Every row gives one point. Each copy is the shape, with its points in the same order, turned, moved and blurred by noise. Some copies are also mirrored. Which?

Shape:
-.02 .51

.20 .09

-.17 -.49

-.71 .11

.11 -.49

-.26 .50
Copy 1 (6 x 2):
.07 .49

-.07 -.05

-.61 -.34

-.67 .54

-.45 -.46

-.06 .66
Copy 1 is: only turned
Copy 2, 6 rows:
.04 .50

.10 .03

-.44 -.39

-.76 .36

-.16 -.49

-.20 .58
Copy 2 is: only turned
Copy 3 (6 x 2):
-.04 .60

.25 .23

-.08 -.37

-.62 .21

.17 -.40

-.22 .62
Copy 3 is: only turned
Copy 4 (6 x 2):
-.55 .01

-.04 -.25

.52 .17

-.11 .68

.58 -.06

-.54 .17
Copy 4 is: mirrored

Shape, 8 rows:
.06 -.24 -.22

.19 -.14 .08

.04 -.05 .19

.05 -.17 -.12

-.83 -.21 -.21

-.19 .65 .05

.29 -.09 .21

.31 -.01 .25
Copy 1 (8 x 3):
-.17 -.39 -.17

.15 -.41 -.14

.23 -.24 -.25

-.09 -.36 -.15

-.44 .21 -.77

.18 .45 .12

.32 -.45 -.07

.36 -.41 .00
Copy 1 is: mirrored
Copy 2:
.38 -.20 .09

.09 -.09 -.12

-.09 -.08 -.02

.21 -.11 .07

.00 -.34 .94

-.30 .53 .33

-.01 -.11 -.25

-.09 -.06 -.23
Copy 2 is: mirrored

Shape, 9 rows:
-.49 .51 -.56 -.08

-.45 .12 -.57 .12

.21 -.54 -.11 -.78

-.02 -.63 -.22 -.22

.33 .17 -.03 -.32

-.46 .36 -.62 .31

.04 -.15 .18 -.30

.17 -.66 -.12 -.34

-.62 -.03 -.24 -.05
Copy 1:
-.61 .45 .11 -.07

-.48 .07 .32 .04

-.08 -.79 -.49 -.45

-.20 -.77 -.07 -.06

.24 -.12 -.25 -.47

-.54 .36 .49 .03

.11 -.30 -.34 -.04

-.04 -.85 -.13 -.20

-.52 -.09 .02 .31
Copy 1 is: mirrored
Copy 2, 9 rows:
.15 .53 -.19 .36

.17 .13 -.45 .27

-.94 -.58 .01 .35

-.42 -.56 -.44 .24

-.41 -.08 .18 -.12

.30 .39 -.48 .19

-.34 -.48 .16 .09

-.62 -.69 -.35 .15

.20 -.13 -.21 .47
Copy 2 is: only turned
Copy 3:
-.04 .64 .79 .18

.28 .50 .55 -.12

-.55 -.40 .18 -.62

.01 -.21 .22 -.75

-.42 .11 -.05 .01

.34 .71 .57 .02

-.15 -.23 .08 -.09

-.14 -.37 .11 -.71

.23 .03 .70 -.04
Copy 3 is: mirrored
Copy 4, 9 rows:
-.12 -.60 -.09 .80

.19 -.37 -.11 .67

.12 -.26 .86 -.44

.40 -.05 .53 -.12

-.37 -.43 .19 -.31

.19 -.35 -.43 .68

-.27 -.03 .39 -.16

.31 -.06 .63 -.31

.06 -.11 .18 .63
Copy 4 is: only turned

Shape:
.06 .03 .17 .29 -.34 .29

.29 .45 -.18 .02 .01 -.49

.14 .50 .14 -.31 -.19 -.03

-.18 -.02 -.22 -.04 -.62 -.16

.26 -.83 .59 .01 .42 -.25

.00 -.46 -.10 .26 -.18 .07

.20 -.33 -.32 -.18 -.22 .06

.23 -.28 -.31 .22 -.24 .18

.06 .62 -.16 .15 .08 -.14

.06 .66 -.40 .37 -.11 -.18

-.21 -.43 -.10 .03 -.13 .30

-.10 -.48 .21 -.01 .19 .01
Copy 1 (12 x 6):
-.30 .30 .38 .10 .38 -.24

.52 .42 .15 .00 -.31 -.21

.30 .27 .02 .38 .28 -.29

.29 .06 .13 -.33 .51 .03

-.38 -.94 .39 .21 -.41 -.15

-.28 -.15 .36 -.20 .15 .21

.16 -.11 .32 .09 .23 .40

-.12 .18 .54 -.10 .14 .32

.15 .62 -.02 .08 -.21 -.23

.17 .82 .10 -.23 -.15 -.09

-.35 -.11 .11 -.06 .34 .28

-.33 -.44 .12 .11 -.06 .06
Copy 1 is: only turned
Copy 2, 12 rows:
-.06 -.01 -.31 .34 -.27 -.21

.21 .37 -.19 -.40 .25 -.27

.21 .08 .22 -.23 -.21 -.25

-.12 -.29 -.26 -.12 -.12 -.77

-.47 -.46 -.57 -.30 .12 .77

-.45 -.21 -.46 .15 .09 -.21

-.60 -.04 -.11 -.13 .00 -.36

-.54 .09 -.36 .16 .06 -.38

.39 .29 .04 -.06 .24 -.28

.34 .44 -.21 .05 .35 -.63

-.48 -.42 -.18 .28 .07 -.18

-.36 -.42 -.21 .01 .16 .19
Copy 2 is: only turned
Copy 3 (12 x 6):
-.22 .35 -.19 .48 -.18 .19

.30 .29 .40 -.24 -.08 .47

-.07 .01 .49 .24 -.28 .45

.24 -.09 -.21 .13 -.50 .11

.59 .25 .03 .90 .81 -.01

.12 .13 -.46 .31 .15 -.03

.13 -.26 -.32 .19 .11 .30

-.03 .09 -.49 .15 .11 .28

-.13 .34 .43 -.20 -.12 .28

-.11 .44 .17 -.44 -.29 .30

-.09 -.09 -.37 .40 .11 -.17

.21 .10 -.03 .53 .39 -.14
Copy 3 is: only turned

Shape, 12 rows:
-.67 .11 -.13 .38 -.09 -.50 -.36 -.32

.03 .26 -.09 -.14 -.40 -.54 -.19 -.08

-.02 -.16 .01 .13 .40 .05 -.39 -.09

-.38 .15 -.65 -.43 -.05 -.27 .04 .25

-.22 .23 -.14 -.12 -.27 .01 -.06 -.74

.40 .10 -.40 -.65 .09 -.34 .60 -.56

-.36 .80 -.08 .08 .08 .30 .45 .08

-.35 .07 -.30 .43 .27 -.21 -.45 .06

-.16 -.55 .47 -.57 .07 .23 -.11 .51

-.04 .34 -.43 .23 .04 -.05 -.39 .21

.03 -.17 -.01 .51 -.16 .07 -.15 .30

-.26 -.01 .45 -.15 -.45 .21 .15 .13
Copy 1 (12 x 8):
-.52 -.13 -.12 .29 .18 -.21 .03 -.94

.26 -.10 .24 .17 .27 -.16 .30 -.56

-.27 -.28 -.32 .08 -.14 .18 .21 -.15

.11 .46 -.30 .40 .67 -.01 .20 -.29

-.21 .30 .08 -.04 -.13 -.53 .50 -.43

.73 .45 -.33 -.61 .24 -.38 .46 -.23

-.14 .25 .09 .25 .36 -.70 -.29 .26

-.47 -.37 -.41 .43 .19 -.07 .06 -.38

.08 .39 .03 .26 -.32 .83 -.12 .11

-.15 -.35 -.22 .55 .31 -.17 .29 -.09

.09 -.33 -.20 .67 -.30 -.04 -.10 -.20

.08 .32 .43 .37 -.36 .01 -.17 -.16
Copy 1 is: only turned
Copy 2:
.21 -.02 .07 .57 -.86 .55 .17 .08

.50 -.23 -.28 .46 -.23 .06 -.22 .03

-.16 .21 -.23 .07 .01 .54 .28 .17

.49 -.24 -.46 -.26 -.50 -.05 .29 -.23

-.06 -.19 -.15 .70 -.27 -.08 .53 -.22

.58 -.09 -.14 .27 .28 -.68 .75 -.03

-.41 -.64 -.14 -.20 -.57 -.24 .34 .25

.04 -.14 -.14 .02 -.43 .79 .18 .21

-.35 .67 -.26 -.38 .02 -.09 -.33 -.26

.12 -.50 -.42 .00 -.20 .55 .10 .10

-.16 -.23 .24 -.10 .04 .53 -.20 .01

-.34 .02 .03 .09 -.25 -.27 -.33 -.24
Copy 2 is: mirrored

Shape (14 x 9):
-.34 -.16 .42 -.35 -.11 .69 .00 -.13 -.57

-.42 .34 -.36 -.93 .03 .38 .00 -.28 .28

-.23 -.15 -.44 .07 -.05 .11 -.32 .02 .63

-.28 .18 -.09 -.02 -.08 .31 -.45 .17 .05

-.22 .36 -.18 -.02 .24 -.70 .06 -.29 -.54

.01 .20 -.20 -.50 .10 .17 .08 -.40 -.40

-.05 .38 .32 -.17 .05 -.30 .04 .10 .21

-.05 -.24 -.14 -.13 -.28 -.09 .12 .47 .10

.22 -.38 .21 -.23 .14 .16 .32 .06 -.21

-.47 -.16 -.04 -.21 -.36 -.06 .01 -.08 .37

-.18 .04 -.48 .04 -.02 .15 .16 -.20 -.31

-.15 .12 -.19 .01 .16 .19 -.05 .23 -.43

-.39 .13 -.25 .03 .44 .00 -.40 .27 -.31

.32 -.49 -.06 .30 -.17 -.02 -.38 -.07 -.43
Copy 1 (14 x 9):
.49 .10 .11 -.31 -.54 -.07 -.80 -.18 -.17

-.01 -.49 .21 .64 -.10 -.19 -.71 -.52 .04

-.04 .25 -.05 .85 .04 -.13 .02 .08 -.38

.18 -.02 -.42 .40 -.35 -.13 -.18 -.02 -.35

.31 -.44 .17 -.12 -.39 -.17 .73 -.26 .24

.11 -.50 .25 -.12 -.23 -.02 -.19 -.35 -.14

.22 -.09 -.31 .29 -.18 .24 .09 -.02 .45

-.37 .44 -.20 .21 -.35 -.02 .04 -.13 .00

-.16 .18 .23 -.32 -.26 .18 -.25 .18 .10

.13 .41 .02 .57 -.15 .04 -.07 -.35 .03

.02 -.04 .14 -.09 -.11 -.41 .06 -.22 -.28

.02 -.12 -.17 -.16 -.47 -.33 -.05 .08 -.20

.19 -.26 -.12 .22 -.69 -.47 .17 .28 -.17

.08 .29 .03 -.24 -.37 .28 .27 .20 -.69
Copy 1 is: only turned
Copy 2:
-.19 -.02 -.94 .07 -.21 -.16 .43 -.58 .01

-.63 .40 -.52 .08 -.25 -.47 -.51 .08 -.37

-.28 -.09 .22 .09 -.46 .07 -.60 -.13 .02

-.20 .03 -.02 .18 -.59 -.07 .03 -.33 -.24

-.02 .59 -.04 -.59 .14 .47 .25 -.07 -.61

-.59 .34 -.50 -.13 .11 .01 .19 -.03 -.24

.31 .19 .06 -.10 .01 -.29 .09 .09 -.45

.21 .21 .04 .47 .03 .12 -.22 -.29 -.08

.12 -.02 -.48 .26 .26 .19 .17 .01 .13

.06 .19 -.06 -.03 -.09 -.18 -.51 -.42 -.02

-.48 .05 -.19 -.10 .08 .41 -.11 -.35 -.34

-.17 .10 -.26 .21 -.23 .41 .24 -.19 -.42

-.04 .23 -.17 .00 -.65 .52 .10 -.08 -.45

-.16 .04 .16 .04 -.04 .53 .47 -.40 .40
Copy 2 is: only turned
